Each row of a before or after table is a point. One or more steps were done to the points. Then noise was added and the rows were shuffled. The steps act on columns, c1 being the first. What was done? A step turns or swaps two columns, mirrors them in a line or flattens them onto one, adds a multiple of one to another, or multiplies or shifts one. Angles are multiples of 10 degrees, from the lower column toward the higher: turns from -170 to 170, lines from 10 to 170 but not 90. Use the fewest steps. Two steps may share a column if one is a turn and the other turns, adds or multiplies; they go together, in the order done. Otherwise the lowest column goes first.

Before (9 x 3)
[[-55  27 -36]
 [ 51  52   1]
 [-16 -35  25]
 [  6  43 -29]
 [ 42  20  35]
 [ 39 -34   0]
 [-55  56  -2]
 [-40   4   0]
 [ 15  39  -1]]
After (9 x 3)
[[  6 -22   1]
 [-38  70  -3]
 [-19  45   5]
 [-10  21  -4]
 [-17  36  -2]
 [-12  19  -3]
 [  2  -8  -2]
 [-12  25  -2]
 [ 23 -38  -1]]
Steps: flatten c1 and c2 onto the line at 120 degrees; multiply c3 by 0

Before (13 x 6)
[[ -4  -9 -27   9  40  -5]
 [-16  56 -14  10 -69 -46]
 [ 12 -28  11 -27  80   9]
 [  9  32 -36  35 -31 -13]
 [  1  45 -47 -30   3   1]
 [ 22  15 -22 -10  18  26]
 [-53  13 -19 -36 -10  -3]
 [ 30  -4  56 -68  -2  27]
 [-37 -13  -8 -18 -26 -34]
 [ 40  -9  -6 -26 -32  -5]
 [ 14  65   8 -22   0  30]
 [ 39  22   1  12  27  13]
 [  3  25 -14 -16  27  62]]
After (13 x 6)
[[ 11 -28  11  -3  80  13]
 [  8  33 -36   3 -30 -21]
 [-52  13 -18   0 -10   3]
 [ 14  62   7  -6  -1  33]
 [ 22  17 -23  -4  19  28]
 [  0  44 -46   0   4   5]
 [ 39  22   2  -2  27   9]
 [ 39 -10  -7   0 -31   0]
 [  4  24 -14 -11  25  62]
 [ -5  -8 -28   2  41  -5]
 [-14  56 -13   8 -70 -46]
 [-37 -13  -7   5 -27 -30]
 [ 31  -4  58  -6  -1  37]]
Steps: flatten c4 and c6 onto the line at 100 degrees

Before (11 x 11)
[[ 64 -56   2  18   7 -30  -4 -26   5 -35 -42]
 [-13 -32 -44  -3   3 -34   1   3 -37  33 -13]
 [ 20   1  -5 -20   7   5  14 -11   0 -47 -26]
 [ 25   0   6  29   8 -42  14   4 -55 -45 -21]
 [-28  -7 -16  34   5 -55  38 -29  -6 -21 -21]
 [ -5 -19  22  27   6  15 -23   4 -52 -23   4]
 [ 41 -48  22  19   4   7   6  -4 -46  81  44]
 [  7 -28  19 -20 -38 -18  -7  -1   3 -31   8]
 [-28  -8   8 -23   8 -12  14   6  -9  78 -43]
 [-19 -14 -16  -8 -88  13  -1  -8  -1  -9 -20]
 [-20  -6  23 -22 -23 -42  34 -80 -26 -18  -3]]
After (11 x 11)
[[-37 -27  19  24   8  12 -14 -12 -52  13 -20]
 [ 61 -16 -17  20   9 -33 -53 -22   5  54   9]
 [ 54  -6 -29  -2   4 -35 -32  29 -36 -18  30]
 [ 28  15  -9 -17   9   7  -3  -4  -1  55 -11]
 [  7  -4  14  18   3   7 -48 -19 -44 -90  22]
 [ -3  36 -31  33   7 -55 -14 -10  -5  28   3]
 [-53  35 -34 -21 -22 -42 -12 -75 -25  14 -12]
 [-18 -12  15 -21 -38 -17 -26 -13   0  19 -24]
 [  7  -3 -17  -7 -86  12 -12   5  -3  20  10]
 [-40  11   7 -24   5 -13 -11  -3  -7 -34  83]
 [ 14  12   6  30   9 -41   0   0 -54  47 -12]]
Steps: add -1.5 times c3 to c1; turn c3 and c8 by -40 degrees; mirror c2 and c7 in the line at 40 degrees; turn c10 and c11 by 140 degrees
